Every row gives one point. Examples show where two turns around zero, p and q, send a point. Where does a point land after both, in the order given? Backwards means that the second turn is done in reverse. Each puzzle has new turns, and all numbers are rounded.

Turn p:
[ 0.18 -0.13] => [ 0.21 -0.06]
[ 0.22 -0.08] => [0.23 0.00]
[0.32 0.07] => [0.28 0.17]
[-0.51  0.16] => [-0.53 -0.01]
[-0.21 -0.01] => [-0.20 -0.08]
Turn q:
[0.22 0.37] => [0.42 0.11]
[-0.29  0.06] => [-0.17  0.25]
[ 0.06 -0.39] => [-0.23 -0.32]
[ 0.01 -0.03] => [-0.01 -0.03]
Where do these land?
q, then p: [-0.08  0.34] => [0.07 0.34]
p, then q: [ 0.44 -0.18] => [ 0.32 -0.35]
q, then p: [-0.24 -0.11] => [-0.26  0.00]
p, then q: [-0.12 -0.05] => [-0.13  0.01]

Turn p:
[ 0.19 -0.15  0.02] => [0.05 0.17 0.16]
[-0.39 -0.11 -0.07] => [ 0.13 -0.39  0.01]
[-0.12  0.26  0.37] => [-0.45 -0.13 -0.07]
[ 0.32  0.00 -0.32] => [ 0.27  0.34 -0.11]
Turn q:
[-0.29 -0.28 -0.34] => [ 0.32 -0.11 -0.41]
[0.30 0.50 0.23] => [-0.18  0.26  0.54]
[-0.04  0.18  0.01] => [0.01 0.17 0.07]
[0.27 0.06 0.02] => [-0.03 -0.10  0.26]
[-0.12 -0.12 -0.01] => [ 0.00 -0.03 -0.17]
[-0.12 -0.34  0.10] => [-0.13 -0.20 -0.29]
Where do these land?
q, then p: [0.21 0.32 0.25] => [-0.39 -0.23 -0.01]
q, then p: [-0.22 -0.20 -0.31] => [ 0.29  0.31 -0.04]
q, then p backwards: [ 0.04 -0.27 -0.20] => [-0.29  0.01 -0.18]
p, then q: [-0.15 -0.24  0.03] => [-0.23 -0.17 -0.02]
p, then q: [0.11 0.38 0.24] => [ 0.24  0.30 -0.26]

Turn p:
[ 0.20 -0.18 -0.20  0.23] => [ 0.21  0.03  0.24 -0.25]
[ 0.00 -0.38  0.13  0.05] => [ 0.10  0.07 -0.21 -0.33]
[ 0.22  0.32  0.33 -0.07] => [-0.34  0.33  0.05  0.19]
[ 0.04 -0.26 -0.27  0.21] => [ 0.27 -0.13  0.15 -0.27]
[-0.44  0.31  0.06  0.00] => [-0.31 -0.37 -0.10  0.23]
[-0.03  0.20 -0.06 -0.42] => [ 0.08  0.06 -0.13  0.44]
Turn q:
[ 0.20  0.31 -0.05 -0.24] => [-0.32 -0.30 -0.04 -0.05]
[-0.21 -0.10  0.03  0.33] => [ 0.13  0.35 -0.04  0.14]
[-0.20 -0.49 -0.14 -0.25] => [ 0.34  0.06  0.38 -0.32]
[-0.31  0.16  0.28  0.24] => [-0.03  0.36 -0.35 -0.02]
[ 0.31 -0.11  0.11  0.08] => [ 0.18 -0.22 -0.08  0.20]
[ 0.20  0.24 -0.22 -0.16] => [-0.31 -0.24  0.12  0.05]
Where do these land?
p, then q: [ 0.08 -0.27  0.14  0.36] => [-0.09 -0.20  0.03 -0.42]
q, then p: [-0.17 -0.10 -0.07 -0.21] => [-0.03  0.15 -0.19  0.17]
q, then p: [-0.31  0.44 -0.20 -0.21] => [-0.14 -0.36 -0.36  0.31]
p, then q backwards: [-0.21  0.25 -0.14 -0.19] => [ 0.35  0.05 -0.04  0.18]
p, then q backwards: [ 0.25 -0.24  0.37  0.13] => [-0.49  0.12  0.09 -0.10]
q, then p: [ 0.35 -0.09 -0.10  0.12] => [-0.03  0.04  0.07 -0.38]
